Each row of a before or after table is a point. One or more steps were done to the points. Then noise was added and the rows were shuffled. The steps act on columns, c1 being the first. Write out the steps. A step turns or swaps two columns, mirrors them in a line or flattens them onto one, adds a multiple of one to another, or multiplies or shifts one. Angles are multiples of 10 degrees, from the lower column toward the higher: turns from -170 to 170, lines from 10 to 170 but not 90. Use the fewest steps. Two steps may share a column if one is a turn and the other turns, adds or multiplies; they go together, in the order done. Otherwise the lowest column goes first.

Before (9 x 2)
[+0.02 +0.09]
[+0.69 +0.59]
[+0.19 +0.13]
[+0.03 -0.29]
[+0.35 -0.24]
[-0.40 +0.20]
[+0.17 -0.03]
[-0.19 +0.26]
[-0.30 -0.08]
After (9 x 2)
[+0.11 +0.06]
[+0.05 +0.11]
[-0.18 +0.27]
[-0.10 -0.16]
[-0.02 +0.43]
[+0.00 +0.12]
[+0.23 +0.78]
[+0.10 -0.33]
[+0.00 -0.43]
Steps: multiply c1 by 0.4; multiply c2 by 1.3

Before (14 x 3)
[+0.39 -0.05 +0.15]
[-0.13 -0.09 -0.26]
[+0.17 -0.06 +0.18]
[+0.18 -0.76 +0.18]
[-0.07 -0.01 -0.26]
[-0.32 +0.03 -0.28]
[+0.70 +0.06 -0.04]
[-0.15 -0.49 +0.38]
[-0.29 -0.10 +0.23]
[-0.07 +0.05 -0.28]
[-0.15 -0.01 -0.03]
[-0.18 -0.13 -0.25]
[-0.30 -0.05 -0.29]
[-0.12 -0.02 -0.06]
After (14 x 3)
[-0.36 +0.04 -0.48]
[-0.13 +0.07 -0.09]
[-0.06 -0.02 -0.44]
[+0.65 -0.28 -0.06]
[-0.05 +0.00 -0.32]
[-0.10 +0.02 -0.02]
[-0.24 +0.16 +0.35]
[+0.09 +0.50 +0.57]
[-0.10 +0.20 -0.43]
[+0.42 +0.66 +0.32]
[-0.09 +0.14 -0.37]
[+0.36 -0.07 +0.28]
[-0.25 +0.10 -0.47]
[+0.16 -0.02 +0.22]
Steps: mirror c1 and c2 in the line at 170 degrees; multiply c3 by 1.6

Before (8 x 4)
[-0.15 -0.11 +0.42 +0.14]
[-0.21 -0.41 -0.03 +0.33]
[-0.07 -0.07 -0.10 -0.18]
[+0.04 -0.05 -0.22 -0.31]
[-0.14 +0.19 -0.22 +0.04]
[-0.12 +0.04 +0.08 -0.44]
[+0.11 +0.18 +0.29 -0.15]
[+0.47 -0.13 -0.16 +0.10]
After (8 x 4)
[+0.35 -0.29 -0.05 +0.18]
[-0.13 -0.07 -0.22 +0.05]
[+0.07 -0.06 -0.43 -0.46]
[-0.32 -0.08 -0.57 +0.02]
[+0.11 -0.09 +1.07 +0.13]
[-0.50 +0.00 +0.19 +0.11]
[+0.00 +0.09 -0.53 +0.14]
[-0.15 +0.10 +0.75 -0.14]
Steps: turn c1 and c4 by -90 degrees; multiply c2 by 0.7; multiply c3 by 2.5

Before (11 x 6)
[-0.15 -0.32 +0.35 +0.08 +0.49 -0.27]
[-0.02 -0.06 +0.08 -0.39 +0.31 +0.17]
[-0.77 -0.61 -0.38 +0.35 +0.26 +0.09]
[+0.04 -0.14 +0.10 -0.53 -0.27 +0.50]
[-0.36 +0.26 -0.11 +0.40 -0.29 +0.27]
[+0.10 -0.08 +0.24 -0.38 -0.05 -0.36]
[-0.26 +0.22 -0.16 -0.27 +0.49 +0.19]
[-0.03 -0.34 -0.28 +0.00 -0.43 +0.36]
[-0.21 +0.25 +0.27 +0.08 -0.05 -0.30]
[+0.17 -0.42 -0.02 +0.00 +0.05 +0.06]
[+0.00 -0.49 +0.20 +0.11 +0.50 -0.27]
After (11 x 6)
[+0.24 +0.12 -0.07 -0.06 +0.53 +0.20]
[-0.40 -0.06 +0.10 -0.18 -0.10 -0.02]
[-0.05 -0.49 +0.06 +0.02 +0.00 -0.21]
[+0.21 -0.65 -0.11 +0.13 +0.18 +0.75]
[+0.27 -0.25 -0.11 -0.04 -0.47 +0.00]
[-0.17 +0.20 +0.07 +0.00 +0.02 +0.19]
[-0.20 -0.44 +0.13 +0.04 +0.39 +0.24]
[+0.51 -0.06 +0.12 -0.20 -0.32 -0.12]
[+0.18 -0.15 +0.02 -0.18 +0.35 -0.03]
[+0.31 +0.34 -0.01 +0.14 -0.26 +0.33]
[-0.20 -0.48 +0.12 +0.01 +0.42 +0.12]
Steps: turn c1 and c6 by -100 degrees; turn c2 and c5 by 10 degrees; multiply c3 by 0.4; multiply c4 by 0.4

Before (10 x 8)
[-0.11 -0.02 -0.53 -0.17 -0.74 -0.02 +0.10 -0.08]
[-0.22 +0.09 +0.02 +0.07 +0.13 -0.22 -0.12 +0.08]
[-0.01 -0.01 +0.15 +0.10 -0.17 +0.01 +0.03 +0.62]
[+0.00 -0.08 -0.04 +0.13 +0.05 +0.05 -0.14 -0.07]
[-0.23 +0.15 +0.28 +0.10 +0.24 -0.21 -0.21 -0.14]
[+0.04 -0.01 -0.03 -0.03 +0.22 -0.25 -0.16 +0.16]
[-0.11 +0.03 +0.27 -0.25 +0.25 -0.18 +0.59 -0.03]
[+0.08 +0.05 +0.23 -0.64 +0.01 +0.09 -0.06 -0.12]
[-0.11 -0.18 +0.33 +0.04 +0.17 -0.32 -0.20 -0.04]
[+0.13 +0.19 -0.06 +0.12 -0.30 -0.26 +0.41 +0.08]
After (10 x 8)
[-0.13 +0.00 +0.20 +0.06 +0.38 -0.27 -1.72 +0.18]
[-0.06 -0.10 -0.04 +0.13 -0.07 +0.08 +0.41 -0.11]
[-0.29 +0.13 +0.24 +0.27 +0.11 +0.27 +0.06 +0.19]
[+0.36 -0.05 -0.09 -0.09 -0.18 -0.02 -0.05 +0.46]
[-0.08 -0.06 -0.44 -0.69 -0.35 -0.06 -0.29 -0.27]
[-0.09 -0.16 +0.28 +0.17 +0.07 +0.36 -0.12 +0.18]
[+0.15 +0.22 -0.03 -0.12 -0.30 -0.10 -1.43 -0.09]
[-0.04 +0.07 +0.28 -0.40 +0.49 -0.03 +0.33 +0.01]
[+0.14 -0.01 -0.13 +0.17 +0.18 +0.31 -0.10 +0.08]
[-0.12 +0.06 -0.10 +0.16 +0.02 +0.26 -0.17 +0.17]
Steps: turn c1 and c8 by -40 degrees; turn c3 and c8 by 30 degrees; turn c4 and c5 by -50 degrees; turn c6 and c7 by 140 degrees; multiply c7 by 3

Before (11 x 9)
[-0.24 -0.06 -0.13 -0.09 -0.33 +0.03 -0.22 -0.66 -0.23]
[-0.13 -0.13 +0.06 -0.27 -0.13 +0.24 -0.12 -0.31 +0.14]
[-0.07 -0.07 +0.03 -0.01 -0.17 -0.10 +0.14 -0.35 +0.24]
[+0.41 -0.16 +0.06 +0.29 -0.16 +0.08 -0.32 -0.06 -0.05]
[+0.04 +0.04 +0.07 +0.23 -0.09 -0.15 -0.50 -0.12 +0.25]
[-0.34 +0.31 -0.05 -0.69 +0.46 -0.23 +0.12 -0.05 -0.02]
[-0.03 +0.14 +0.32 -0.56 +0.23 -0.62 +0.00 -0.15 -0.17]
[-0.06 +0.06 +0.12 -0.93 +0.10 -0.67 -0.13 +0.02 +0.02]
[+0.18 -0.31 +0.18 +0.06 +0.27 -0.17 -0.41 -0.26 +0.18]
[+0.00 -0.41 -0.10 +0.20 -0.08 -0.21 -0.28 -0.05 -0.01]
[+0.29 -0.05 -0.35 -0.03 +0.12 -0.11 -0.26 -0.41 +0.15]
After (11 x 9)
[-0.38 +0.00 +0.13 +0.24 -0.10 +0.07 -0.38 -0.08 +0.20]
[+0.08 -0.08 -0.37 -0.55 +0.32 -0.97 -0.03 -0.14 +0.16]
[-0.10 +0.10 -0.05 +0.00 -0.14 -0.05 +0.18 -0.31 -0.18]
[-0.43 -0.18 -0.35 +0.01 +0.13 +0.08 -0.21 -0.40 +0.06]
[-0.27 -0.57 -0.05 +0.07 +0.27 -0.19 -0.44 -0.21 -0.07]
[+0.28 -0.13 -0.27 -0.68 +0.47 -0.23 +0.11 -0.05 -0.08]
[+0.08 -0.09 -0.57 -0.90 +0.11 -0.89 -0.13 +0.03 +0.00]
[+0.15 +0.28 -0.05 -0.05 -0.32 +0.14 -0.23 -0.63 +0.21]
[-0.16 +0.18 -0.13 +0.24 -0.08 -0.23 -0.47 -0.08 -0.17]
[-0.07 -0.33 -0.30 +0.20 -0.08 -0.21 -0.26 -0.07 +0.05]
[+0.02 +0.01 +0.27 -0.25 -0.19 +0.23 -0.11 -0.28 -0.17]
Steps: add -0.3 times c8 to c1; turn c1 and c9 by 160 degrees; add -1 times c5 to c2; multiply c6 by 1.6; turn c3 and c6 by -40 degrees

Before (10 x 11)
[+0.21 +0.20 +0.28 +0.00 -0.15 -0.31 +0.10 +0.17 -0.45 +0.25 +0.62]
[+0.12 -0.32 +0.13 +0.18 -0.08 -0.16 +0.14 +0.20 +0.20 -0.22 -0.06]
[-0.07 -0.01 +0.29 +0.07 -0.30 -0.14 +0.30 -0.05 +0.44 +0.92 +0.28]
[+0.11 +0.17 +0.03 +0.39 -0.04 -0.17 -0.04 +0.23 -0.09 -0.25 -0.34]
[-0.01 +0.10 +0.16 +0.15 -0.07 +0.40 +0.30 -0.09 -0.35 -0.04 +0.37]
[+0.26 +0.08 +0.17 +0.37 -0.44 -0.03 -0.84 +0.16 -0.29 -0.12 +0.17]
[-0.50 +0.08 +0.15 -0.62 -0.05 -0.19 +0.32 -0.26 -0.18 -0.14 +0.41]
[+0.06 +0.00 -0.09 +0.43 -0.31 +0.17 +0.09 +0.37 -0.46 +0.39 +0.39]
[+0.09 -0.16 -0.30 +0.41 -0.05 +0.01 +0.21 -0.22 +0.23 -0.11 -0.05]
[+0.26 -0.07 +0.19 -0.74 -0.06 -0.19 -0.21 +0.00 -0.31 +0.09 +0.29]
After (10 x 11)
[+0.30 +0.22 -0.26 -0.17 +0.29 +0.62 -0.07 +0.69 -0.37 +0.17 -0.31]
[+0.08 +0.27 -0.05 -0.19 +0.29 +0.39 +0.14 +0.40 -0.25 -0.08 +0.39]
[-0.49 +0.30 -0.41 +0.46 +0.16 +0.41 +0.13 +0.22 -0.15 -0.19 -0.20]
[+0.11 +0.08 +0.15 -0.36 +0.06 -0.35 -0.16 +0.71 -0.08 -0.27 -0.16]
[+0.11 -0.10 +0.00 -0.23 -0.20 -0.07 +0.31 +0.70 +0.05 -0.28 -0.14]
[+0.31 -0.19 -0.54 +0.53 +0.26 +0.32 -0.09 +0.52 -0.16 +0.01 -0.21]
[-0.07 +0.22 -0.26 -0.19 -0.54 +0.28 +0.20 +0.45 -0.07 +0.83 -0.13]
[+0.02 +0.04 +0.49 -0.19 -0.21 -0.02 +0.28 +0.28 +0.06 -0.02 +0.04]
[+0.42 -0.61 +0.04 -0.41 +0.03 +0.18 -0.57 +0.63 -0.54 -0.16 -0.01]
[+0.25 +0.07 +0.30 -0.32 +0.25 +0.37 +0.06 +0.91 -0.51 +0.45 +0.15]
Steps: turn c5 and c9 by 60 degrees; add -0.3 times c9 to c1; turn c2 and c7 by -50 degrees; add -0.3 times c3 to c10; turn c3 and c4 by -150 degrees; swap c6 and c11; shift c8 by +0.50

Before (8 x 12)
[-0.30 -0.03 +0.33 +0.08 +0.20 -0.21 -0.25 +0.13 +0.18 +0.03 -0.33 +0.32]
[+0.51 +0.38 -0.09 -0.35 +0.19 -0.33 +0.33 -0.07 -0.05 +0.30 +0.15 -0.29]
[+0.15 +0.18 -0.29 +0.33 +0.22 +0.13 -0.41 -0.27 -0.01 +0.04 +0.00 +0.27]
[+0.55 -0.15 +0.52 +0.37 -0.43 +0.26 -0.06 +0.05 +0.10 +0.00 -0.21 +0.17]
[-0.08 -0.50 +0.47 +0.56 +0.15 +0.25 -0.10 -0.27 +0.48 +0.29 +0.14 +0.38]
[+0.04 -0.53 +0.23 +0.43 +0.12 +0.49 -0.20 +0.17 -0.27 +0.24 -0.13 +0.42]
[-0.15 -0.24 +0.29 -0.23 +0.11 -0.11 -0.31 +0.51 -0.18 -0.36 +0.31 -0.03]
[+0.30 -0.21 -0.26 -0.01 -0.30 -0.06 -0.16 +0.01 -0.30 -0.18 -0.26 -0.23]
After (8 x 12)
[+0.05 +0.64 -0.08 -0.21 -0.24 -0.20 +0.24 +0.18 -0.49 +0.19 -0.16 -0.42]
[+0.50 -0.51 +0.19 +0.06 -0.03 +0.12 -0.33 +0.07 +0.19 +0.36 +0.24 +0.37]
[-0.10 +0.74 -0.07 -0.15 -0.48 -0.06 +0.13 -0.17 +0.24 +0.39 +0.21 -0.65]
[-0.19 -0.10 -0.04 -0.37 -0.31 +0.06 +0.36 +0.40 -0.11 -0.51 +0.40 +0.15]
[+0.10 +0.19 +0.33 +0.40 +0.16 +0.02 +0.40 -0.20 -0.19 +0.12 -0.03 -0.22]
[+0.34 +0.14 -0.11 -0.17 +0.29 -0.07 +0.15 -0.03 -0.11 -0.17 -0.36 +0.35]
[+0.60 +0.46 -0.62 +0.06 -0.31 -0.11 +0.11 +0.06 -0.11 +0.00 -0.27 -0.26]
[-0.29 +0.08 +0.03 +0.05 -0.42 +0.31 +0.29 +0.08 +0.14 +0.00 -0.45 -0.22]
Steps: mirror c2 and c4 in the line at 60 degrees; turn c3 and c5 by -120 degrees; turn c6 and c12 by -150 degrees; turn c9 and c12 by -30 degrees; multiply c7 by -1; turn c8 and c10 by -20 degrees; multiply c11 by 1.3
